Every row gives one point. Any point is a mix of the corners, with weights that add up to 1. It lies inside the corners' shape when no weight is negative. Say inside or outside, and name the corners with a negative weight.
(in the rows, 100 means zero)

Corners:
(1): [11,63,12]
(2): [166,108,122]
(3): [148,131,159]
(4): [70,84,141]
Points:
[80,79,77] -> outside (3)
[85,82,85] -> outside (3)
[156,126,164] -> outside (1)
[153,106,122] -> inside
[124,107,138] -> inside
[124,106,103] -> outside (4)
[31,70,43] -> inside

Corners:
(1): [73,113,70,90,102,65]
(2): [68,115,112,116,161,77]
(3): [128,96,98,105,88,78]
(4): [91,99,117,98,110,91]
(5): [91,120,124,94,108,68]
(6): [102,101,104,108,84,77]
(7): [121,105,122,112,63,195]
Points:
[103,103,99,105,92,110] -> outside (5)
[89,108,121,106,111,91] -> outside (1, 3)
[107,105,107,106,82,127] -> inside
[108,103,105,104,100,97] -> outside (6)
[99,112,102,96,89,83] -> outside (2, 4)

Corners:
(1): [145,131,113,79,41,131,103,92]
(2): [102,86,91,82,166,91,142,189]
(3): [160,81,115,146,67,108,96,5]
(4): [87,122,118,49,78,140,134,124]
(5): [128,75,99,133,141,103,61,127]
(6): [132,118,115,80,113,129,84,41]
(7): [86,109,76,56,115,147,130,137]
(8): [79,101,106,154,133,90,101,82]
(9): [85,116,75,34,104,99,112,128]
Points:
[106,100,104,122,109,104,105,80] -> inside
[125,111,118,97,112,131,84,40] -> outside (1, 2, 9)
[119,105,99,74,102,119,111,119] -> outside (8)
[109,92,108,129,127,93,102,75] -> outside (1, 7)
[133,104,117,106,86,116,108,90] -> outside (7, 9)
[115,101,102,87,126,111,113,114] -> inside
[73,109,101,93,119,97,116,150] -> outside (3, 6, 7)

Corners:
(1): [67,74,105,125,154,120,84,109,124,105,101]
(2): [89,126,123,129,106,139,171,61,112,52,106]
(3): [142,110,63,49,110,101,55,48,67,157,83]
(4): [162,97,51,87,48,88,94,60,92,117,64]
(5): [98,100,124,122,110,123,41,177,178,110,172]
(6): [67,167,122,146,113,68,166,97,71,76,99]
(7): [139,135,90,90,110,36,98,81,140,163,110]
(8): [75,113,129,133,110,143,195,95,81,90,81]
(9): [78,85,94,170,77,161,31,115,152,158,98]
(10): [98,148,181,87,93,65,80,110,137,103,116]
(11): [81,101,79,70,71,107,69,89,144,137,120]
(12): [101,78,74,90,99,99,91,50,64,152,156]
Points:
[75,124,116,128,101,104,131,97,102,92,112] -> outside (3, 7)
[80,117,109,125,121,97,114,100,105,101,105] -> inside
[86,94,97,147,87,140,55,107,138,143,102] -> inside
[123,111,92,98,78,94,96,82,110,113,93] -> inside
[78,103,90,104,108,115,107,79,111,125,106] -> outside (4, 5, 10)
[95,113,103,118,97,94,102,87,119,117,123] -> outside (3, 8)

Corners:
(1): [121,73,105,66,137,86,17,126,88,156,107,96]
(2): [76,142,99,76,56,127,168,85,109,93,63,146]
(3): [100,90,97,141,78,86,102,78,131,5,131,118]
(4): [88,82,86,138,112,57,84,100,74,36,98,98]
(5): [114,141,91,42,47,118,151,72,98,110,78,92]
(6): [105,156,83,97,48,107,140,73,93,97,101,113]
(7): [133,137,83,62,98,149,133,79,91,125,111,89]
(8): [147,96,44,25,118,150,42,103,80,176,72,82]
(9): [164,115,70,74,78,144,149,117,118,124,117,87]
(10): [141,77,102,173,106,85,104,87,127,59,123,102]
(11): [169,102,56,30,156,97,10,148,95,168,75,58]
(12): [126,148,112,83,32,143,120,102,83,114,92,84]
(13): [64,93,99,186,86,56,122,82,112,32,108,79]
Points:
[107,97,68,65,115,88,49,103,89,110,75,92] -> outside (7, 9, 10, 12)
[113,120,84,96,79,106,120,93,97,92,98,103] -> inside
[114,115,86,99,94,111,113,90,99,97,103,89] -> inside
[106,100,93,136,90,89,112,90,110,71,105,94] -> inside
[100,102,87,126,88,103,140,81,108,56,106,102] -> outside (1, 6, 11, 12)
[79,147,103,98,40,116,169,73,105,82,91,120] -> outside (4, 8, 10, 11)
[120,107,88,97,93,103,94,97,94,93,104,92] -> outside (2)

Corners:
(1): [130,86,89,89,94,50,105,134,90,126,167,123,91,46,93,125,79,111]
(2): [81,107,92,84,78,96,135,123,55,135,128,97,107,67,105,101,44,107]
(3): [125,107,60,73,74,80,88,111,87,101,104,130,104,70,125,83,78,115]
(4): [77,74,138,86,128,88,119,58,110,87,76,92,85,123,127,82,111,71]
(5): [96,80,126,135,151,138,154,99,126,35,43,125,86,133,75,106,111,81]
(6): [114,76,77,140,84,48,122,110,81,158,151,78,150,96,127,112,82,121]
(7): [69,122,101,105,81,121,69,112,91,33,98,147,61,141,76,104,76,107]
(8): [115,82,81,109,91,90,104,73,36,136,144,77,104,70,115,151,92,98]
(9): [87,82,100,117,149,145,86,97,98,40,80,108,77,131,77,40,108,108]
(10): [89,69,99,160,146,147,93,117,126,72,66,86,64,128,154,100,108,57]
(11): [101,91,120,75,56,77,69,121,67,87,101,124,127,58,85,115,68,93]
(12): [133,131,116,55,75,37,104,195,73,86,85,131,100,107,44,80,71,76]
(13): [106,94,101,136,110,137,123,91,102,84,136,86,80,111,100,64,132,58]
(14): [125,83,102,142,113,136,89,76,128,127,107,86,79,136,131,97,124,109]
(15): [76,92,84,76,79,69,75,129,89,126,86,167,76,84,65,117,69,75]
(16): [67,136,110,117,112,126,115,72,122,67,71,57,84,93,96,109,115,70]
(17): [122,71,113,166,115,120,137,40,138,104,113,50,75,103,115,82,98,91]
(18): [106,33,88,165,61,118,157,126,108,104,150,60,65,85,109,102,131,82]
(19): [80,107,88,20,74,96,73,128,109,63,109,137,101,115,42,87,56,66]
Points:
[106,85,100,116,105,105,107,97,99,102,110,99,90,105,105,102,100,95] -> inside
[96,81,100,116,106,112,109,108,100,82,102,98,83,106,96,85,102,89] -> inside
[97,96,97,73,82,86,97,126,76,94,115,118,87,89,84,89,70,85] -> outside (5, 6, 14, 16)
[92,86,98,112,93,104,111,85,103,101,94,97,96,99,118,111,92,92] -> outside (1, 9, 12, 13)
[92,91,103,103,100,114,107,102,95,96,96,91,86,95,106,87,93,79] -> outside (1, 5, 6, 7)
[96,87,97,106,102,98,109,111,94,87,102,112,90,96,89,99,91,89] -> outside (14)

Corners:
(1): [90,88,120,46,108,82,94,127,104,102,70,131,113,103,100,87,66,54,74,97]
(2): [119,24,179,123,70,90,116,69,99,116,127,77,122,133,96,143,104,83,144,94]
(3): [109,103,107,82,40,59,101,109,116,125,61,93,118,90,95,150,95,81,88,79]
(4): [130,71,71,55,113,96,150,138,107,111,31,62,93,90,43,101,53,86,82,77]
(5): [52,95,172,164,46,141,93,111,99,80,96,90,98,89,76,93,144,133,146,87]
(6): [102,117,104,36,117,113,72,91,18,76,37,195,85,103,104,80,77,124,90,194]
(7): [48,79,107,147,59,126,57,107,96,15,90,70,103,125,74,123,142,97,130,86]
(8): [89,76,121,54,128,63,116,117,151,139,80,116,110,75,65,148,75,101,59,76]
(9): [107,54,162,102,59,60,124,65,103,98,66,59,152,75,103,137,72,92,118,31]
(10): [48,89,103,43,173,61,117,138,85,138,30,151,111,125,58,63,76,103,89,132]
(11): [40,77,73,122,114,158,13,93,67,81,70,96,91,140,87,72,131,168,37,121]
(12): [82,84,83,112,72,123,70,95,102,59,96,89,77,118,111,100,145,150,136,75]
(13): [104,89,168,133,70,60,46,71,149,86,83,89,130,134,85,100,107,126,107,69]
(14): [86,98,89,137,107,143,73,108,93,47,88,127,138,152,113,95,172,141,125,76]
(15): [88,115,169,80,43,99,84,72,119,121,110,80,169,130,127,129,78,142,137,80]
(16): [66,137,113,120,79,117,30,85,64,46,140,67,93,124,119,76,171,129,111,107]
(17): [85,61,95,125,64,152,52,93,59,57,115,83,110,98,37,81,115,111,149,68]
(18): [92,136,161,146,91,92,81,64,105,109,131,129,144,108,163,124,42,108,151,69]
(19): [87,122,62,88,123,87,106,127,107,89,60,135,77,80,123,85,104,50,91,188]
(20): [103,103,123,46,53,62,148,152,73,102,82,117,132,100,104,88,83,90,52,180]
(21): [102,99,115,82,99,78,173,78,139,118,62,125,102,103,74,110,34,61,96,66]
Points:
[83,95,118,96,94,95,89,108,101,97,80,111,110,114,89,101,102,108,102,106] -> outside (9)
[68,106,138,111,67,107,60,86,98,91,101,107,119,112,84,102,100,138,115,86] -> outside (1, 2, 4, 9, 14, 19)
[89,84,113,81,112,93,101,104,103,100,67,113,118,113,81,102,74,99,90,103] -> outside (3, 5, 12, 16)
[67,111,89,66,90,96,61,117,87,78,78,120,93,115,89,82,119,117,68,142] -> outside (2, 4, 5, 9, 14, 18)
[96,95,111,108,77,103,91,98,101,80,99,87,130,117,107,119,107,96,105,82] -> outside (5, 6, 10, 12, 13)
[73,79,110,135,89,118,62,104,113,84,83,87,109,127,86,100,121,116,128,79] -> outside (6, 8, 9, 16, 20, 21)
[93,86,101,83,91,88,92,104,101,94,71,99,101,104,82,101,99,97,94,119] -> outside (1, 5, 14, 18)
[89,94,119,95,94,102,90,97,99,93,87,108,114,111,97,101,102,116,106,98] -> outside (3, 7)

Corners:
(1): [159,59,50,49,91,85,126,89,143,65,88,81,115,111,122,75,113,140,117,71]
(2): [50,94,78,90,93,84,82,99,133,154,123,146,83,90,75,127,79,110,73,142]
(3): [60,92,118,118,117,136,91,90,87,115,99,143,104,74,107,78,89,82,63,105]
(4): [81,96,104,132,88,137,107,111,122,108,69,138,105,81,118,62,122,131,116,97]
(5): [119,88,98,86,100,112,109,114,84,125,69,113,90,73,119,73,118,167,131,95]
(6): [101,143,105,96,78,99,100,150,74,57,115,95,119,111,59,90,135,94,124,93]
(7): [105,105,102,143,81,90,105,84,65,99,112,99,81,88,128,80,107,93,110,119]
(8): [126,60,99,68,79,94,86,87,111,103,126,84,104,80,78,116,66,91,86,108]
(9): [79,82,78,138,118,117,124,100,99,92,79,95,106,67,115,68,108,106,125,61]
(10): [58,108,107,126,109,86,90,124,118,80,53,84,113,94,109,85,136,157,120,115]
(11): [95,46,93,118,118,90,95,89,95,119,80,175,107,63,72,86,100,109,103,87]
(12): [82,84,59,87,77,95,114,105,103,117,112,143,52,71,65,163,75,81,86,112]
(13): [59,79,61,159,131,102,71,81,92,84,78,147,129,57,103,110,95,119,139,109]
(14): [109,126,103,82,93,101,74,119,96,55,119,68,118,114,66,119,184,76,153,137]
(15): [61,109,66,105,71,96,62,70,102,135,118,138,62,58,99,131,99,108,94,101]
(16): [195,77,79,79,93,87,91,149,124,117,71,69,116,117,59,63,107,134,66,58]
(17): [155,80,68,102,96,117,120,102,139,58,100,75,133,108,77,41,113,156,74,70]
(18): [121,109,114,138,103,93,83,116,92,90,120,105,118,120,114,91,153,125,124,78]
(19): [147,72,65,88,66,113,80,111,107,89,115,85,73,137,55,85,101,93,97,87]
(20): [122,89,89,80,107,67,61,89,126,91,134,125,65,75,64,109,56,125,98,145]
(21): [86,125,119,101,124,116,114,79,110,81,72,77,165,104,97,92,138,115,133,85]
Points:
[110,104,100,104,91,105,94,117,104,95,104,96,99,102,83,88,112,111,101,103] -> outside (1, 11, 13, 15)
[105,96,92,102,95,101,91,104,105,97,98,109,103,94,90,95,117,116,109,101] -> outside (9)
[100,93,95,104,95,107,96,105,107,99,94,110,103,88,95,90,112,117,110,102] -> inside
[100,89,85,99,93,99,96,102,110,102,102,119,88,83,85,106,95,111,101,107] -> inside
[108,88,81,96,101,101,91,99,126,101,99,98,109,97,93,87,107,128,98,100] -> outside (6, 7, 11, 12)
[108,85,89,107,98,106,108,108,105,91,88,105,114,95,91,85,114,115,106,90] -> outside (15, 20)

Corners:
(1): [113,39,86,71,104,95,194,78,83,114,128,65,96,125,65,114,144,136,61,84]
(2): [143,73,107,110,77,83,113,112,123,118,66,141,100,89,100,98,61,123,76,91]
(3): [114,88,55,110,137,85,166,86,96,118,80,80,99,131,89,99,124,96,72,68]
(4): [97,125,54,96,113,103,62,173,117,104,94,40,153,79,99,80,38,55,80,182]
(5): [97,91,105,88,141,83,164,60,80,102,134,128,142,152,76,132,151,83,83,99]
(6): [99,54,119,86,103,84,64,93,89,138,80,106,104,87,90,58,90,156,89,104]
(7): [16,112,108,81,89,102,76,140,81,137,43,110,83,94,149,97,48,113,58,137]
(8): [67,74,75,128,90,86,55,93,78,86,90,82,111,97,135,100,51,88,77,85]
(9): [120,108,122,85,133,71,96,54,94,159,94,44,66,195,109,92,134,98,114,77]
(10): [80,170,48,129,68,99,60,158,116,109,78,76,109,107,96,97,87,99,131,142]
(11): [97,72,99,119,96,106,94,91,141,145,87,103,131,92,131,93,73,159,62,116]
(12): [117,80,125,92,91,140,81,133,55,106,64,123,77,94,125,109,105,122,94,131]
(13): [38,140,34,100,82,106,96,116,118,98,89,97,135,76,108,62,59,37,150,148]
(14): [106,87,134,130,159,105,168,87,90,144,148,110,127,129,102,93,107,126,147,20]
(15): [79,147,75,73,75,110,58,127,71,109,82,18,153,113,104,48,75,71,95,124]
(16): [70,158,33,166,69,117,77,125,81,155,90,53,143,97,98,106,79,54,151,134]
(17): [118,55,111,56,143,100,150,38,148,124,100,92,96,98,65,145,186,93,90,72]
(18): [96,81,155,111,128,54,161,55,63,96,109,105,130,100,140,96,158,71,100,73]
(19): [124,105,146,99,142,97,167,42,112,133,140,87,81,107,68,104,139,132,76,96]
(20): [43,134,122,111,97,100,131,129,108,82,68,65,117,135,94,45,102,55,142,101]
(21): [104,66,85,103,97,107,81,107,143,132,118,119,69,94,101,83,98,120,52,109]
Points:
[87,104,90,103,106,102,104,102,95,119,96,85,114,109,105,92,100,95,101,112] -> outside (2)
[105,74,98,95,107,101,115,89,96,129,103,112,105,104,91,112,109,133,67,96] -> outside (4, 9, 13, 18, 20)
[100,111,95,86,101,96,71,121,105,114,76,81,93,116,88,86,90,107,78,125] -> outside (1, 11, 13, 14, 16, 18)
[95,95,98,94,109,100,111,102,108,114,89,87,111,104,97,96,106,92,96,108] -> inside
[92,103,75,109,110,96,117,103,98,119,89,80,113,111,100,92,98,90,94,102] -> inside

Corners:
(1): [114,118,77,46,70,115,113,70,84,88,134,99,40,76,35,70,108,63,112,76]
(2): [102,146,24,85,55,102,71,156,95,63,95,58,125,89,85,67,79,128,104,13]
(3): [58,148,99,58,60,120,98,79,116,80,174,27,75,37,65,90,114,78,112,7]
(4): [134,114,166,74,94,20,152,97,145,159,111,116,119,112,89,129,135,112,73,154]
(5): [102,72,108,72,125,46,118,58,68,101,112,104,133,147,123,100,135,136,89,181]
(6): [77,46,129,42,111,99,153,119,101,108,113,112,79,100,77,126,94,89,116,102]
(7): [116,131,87,186,134,154,84,71,133,82,89,68,60,68,51,119,58,116,142,79]
(8): [138,135,97,116,41,96,38,104,33,64,91,77,86,84,119,55,72,130,154,29]
(9): [87,102,181,89,76,58,172,66,100,123,81,123,157,153,96,112,136,98,108,119]
(10): [91,121,106,107,117,139,119,122,76,95,142,107,77,49,72,79,142,72,63,75]
(11): [103,139,106,126,94,123,37,77,151,127,68,67,123,74,92,68,52,47,106,137]
(12): [109,105,58,86,71,135,70,104,79,38,123,125,84,8,50,59,124,121,100,74]
(13): [99,84,133,69,122,113,139,101,55,94,143,75,88,51,31,93,106,65,91,91]
(14): [116,90,83,95,35,144,73,89,80,73,127,101,68,37,57,154,116,100,75,57]
(15): [149,107,99,146,86,158,60,20,103,119,22,78,111,66,86,96,93,119,123,94]
(16): [120,87,137,94,135,69,68,57,105,110,134,149,145,144,144,134,55,117,107,133]
(17): [166,56,126,73,88,64,156,79,104,113,104,108,160,121,154,136,112,75,119,157]
(18): [93,53,185,57,103,46,180,89,107,97,110,133,147,104,123,112,107,95,29,148]
(19): [79,62,177,5,130,97,120,95,114,67,97,75,141,142,105,133,127,80,74,118]
(20): [128,106,58,138,111,81,54,61,125,86,60,112,99,65,98,85,105,75,135,95]
(21): [117,160,109,137,82,106,108,87,85,101,79,122,105,21,122,124,76,72,126,72]
Points:
[121,98,113,100,95,94,100,75,101,98,86,103,117,94,98,110,95,102,110,111] -> outside (3, 10)
[119,92,122,101,104,95,110,76,102,103,94,110,107,85,93,110,105,87,104,119] -> outside (2, 3)
[119,119,96,117,83,104,83,85,95,94,98,91,112,72,95,95,96,103,106,87] -> outside (1, 6, 19)
[119,97,125,77,93,87,104,84,92,92,97,108,122,97,102,102,111,93,91,112] -> outside (3, 6, 7)
[98,114,88,71,88,120,86,105,99,80,137,70,84,77,64,92,99,95,104,69] -> outside (9, 15, 18, 20, 21)
[99,83,118,78,96,111,136,85,97,88,123,97,99,64,77,114,121,66,87,110] -> outside (2, 4, 8, 15, 16)
[123,113,109,118,89,93,71,61,110,98,62,107,127,100,110,98,84,115,106,119] -> outside (3, 6, 10, 13, 17)

Corners:
(1): [108,86,89,115,98,122,60,81,97,104,122,166,62,114,71,60,140,91,118,78]
(2): [76,137,100,82,115,112,91,102,133,84,60,91,107,116,114,136,108,83,95,140]
(3): [56,58,173,91,5,41,44,98,147,58,98,97,43,103,91,144,87,103,67,114]
(4): [103,80,96,102,98,62,135,147,103,121,113,79,63,135,106,64,57,91,69,122]
(5): [57,71,128,92,77,96,95,84,94,119,128,86,114,97,82,113,89,100,88,124]
(6): [71,133,64,126,113,70,130,145,105,104,104,153,131,88,133,106,105,102,74,105]
(7): [49,147,76,123,51,50,98,112,64,135,70,98,130,132,107,115,125,63,49,106]
(8): [93,68,91,101,92,102,70,121,97,73,100,76,136,93,102,90,122,99,75,130]
(9): [118,89,64,136,118,54,138,110,112,104,98,84,144,36,100,134,63,110,147,147]
(10): [68,139,149,91,79,89,37,82,144,146,55,85,108,115,118,128,122,115,61,88]
(11): [122,118,100,82,120,142,133,115,52,168,128,119,134,72,60,94,138,75,113,64]
(12): [101,111,140,85,35,76,67,139,77,64,117,138,47,55,75,80,82,92,80,114]
(13): [99,141,72,99,103,74,104,111,66,98,128,132,95,77,104,95,117,104,44,95]
(14): [54,148,84,71,104,92,76,127,100,74,113,143,136,144,82,89,171,126,137,78]
(15): [122,88,116,86,110,106,97,69,53,129,95,136,127,88,121,123,89,119,97,69]
(16): [81,83,159,105,115,70,62,126,112,68,124,128,105,117,85,134,73,117,122,91]
(17): [107,125,118,93,86,93,112,147,105,92,131,70,103,94,59,54,65,89,135,70]
(18): [95,127,121,60,122,16,131,135,67,79,57,157,157,104,151,68,91,83,120,94]
(19): [95,61,76,108,124,94,115,162,87,145,127,73,96,108,90,129,67,64,128,85]
(20): [73,94,125,138,64,65,116,122,75,102,118,65,58,59,88,48,118,80,92,77]
(21): [72,50,101,91,102,94,88,143,86,127,68,116,116,80,58,79,120,99,103,79]
Points:
[84,104,106,104,89,77,95,111,98,102,107,104,104,100,99,106,104,96,95,100] -> outside (12, 21)
[89,91,120,97,85,80,84,114,95,108,101,105,102,97,88,101,100,96,104,94] -> outside (2, 6, 13)
[82,92,96,108,100,82,105,119,89,106,113,105,111,95,93,120,99,99,89,105] -> outside (1, 10, 12, 17, 18)
[87,109,119,97,83,80,88,111,90,98,112,121,105,97,92,98,106,102,94,95] -> outside (2, 19, 21)
[85,103,107,99,96,85,93,114,98,112,99,102,112,100,98,103,105,97,92,96] -> outside (12)
[81,109,111,92,106,91,96,140,90,105,92,106,119,107,94,93,111,93,100,87] -> outside (1, 3, 5, 9, 13)

Corners:
(1): [127,195,92,121,87,109,51,114,111,47,169,74,82,106,159,62,102,56,66,164]
(2): [193,167,29,153,99,148,25,81,120,81,140,60,97,141,91,46,117,48,36,146]
(3): [162,83,86,94,116,118,78,97,156,21,47,133,134,58,88,148,117,95,93,132]
(4): [48,119,138,74,94,65,72,111,74,89,86,72,114,56,54,132,56,91,115,84]
(5): [119,108,107,131,99,116,47,113,97,100,110,118,131,130,133,95,78,111,64,76]
(6): [103,103,112,69,53,98,102,97,118,106,100,109,123,77,41,91,122,94,116,112]
(7): [105,63,73,86,98,125,118,95,81,43,10,95,148,53,59,94,143,113,125,66]
(8): [107,97,36,83,103,102,134,92,162,58,63,159,113,74,94,171,153,119,56,116]
(9): [75,71,61,111,113,84,53,100,145,103,35,110,132,74,95,123,119,61,159,87]
(10): [85,100,113,86,80,50,151,104,41,147,88,139,57,108,81,104,18,95,95,98]
(11): [154,144,111,114,88,100,42,60,76,96,116,39,47,125,96,115,122,110,96,120]
(12): [95,88,88,107,60,55,134,103,109,130,111,75,89,93,63,92,43,118,153,74]
(13): [84,98,128,69,74,104,69,63,116,140,122,93,39,43,81,92,60,115,118,61]
(14): [46,74,87,93,130,94,76,107,90,111,106,110,70,95,43,87,49,102,119,83]
(15): [137,148,95,85,73,108,34,105,122,103,90,67,58,119,92,66,118,88,32,138]
(16): [44,93,129,69,106,108,129,89,95,141,84,70,85,74,74,124,34,121,151,106]
(17): [134,126,49,104,72,126,63,118,138,36,5,164,137,83,74,118,136,136,111,113]
(18): [113,129,84,124,51,131,58,140,37,96,148,55,60,86,109,104,116,90,62,105]
(19): [161,129,108,155,32,91,62,41,95,46,149,84,105,140,104,76,98,58,37,133]
(20): [126,79,129,129,109,118,108,83,160,96,32,118,152,14,88,117,145,134,88,133]
(21): [43,118,145,93,99,101,153,130,129,95,94,92,97,86,62,123,69,117,142,45]
Points:
[101,113,106,102,88,102,77,104,96,84,104,94,93,77,95,106,105,91,82,104] -> outside (2, 12, 16, 17)
[109,110,96,107,89,101,88,99,107,89,84,97,106,90,84,107,95,101,99,108] -> outside (13)
[118,114,79,106,86,112,83,97,125,69,97,100,101,82,76,98,116,96,79,107] -> outside (5, 9, 10, 11, 16)
[114,123,90,102,90,108,65,102,112,78,105,76,98,106,92,95,106,84,81,116] -> outside (10, 13, 17, 20)
[112,102,98,97,93,107,88,95,117,80,81,102,108,78,81,110,99,100,101,112] -> inside
[102,108,97,98,86,108,89,101,99,94,93,87,93,83,85,110,92,102,101,106] -> inside
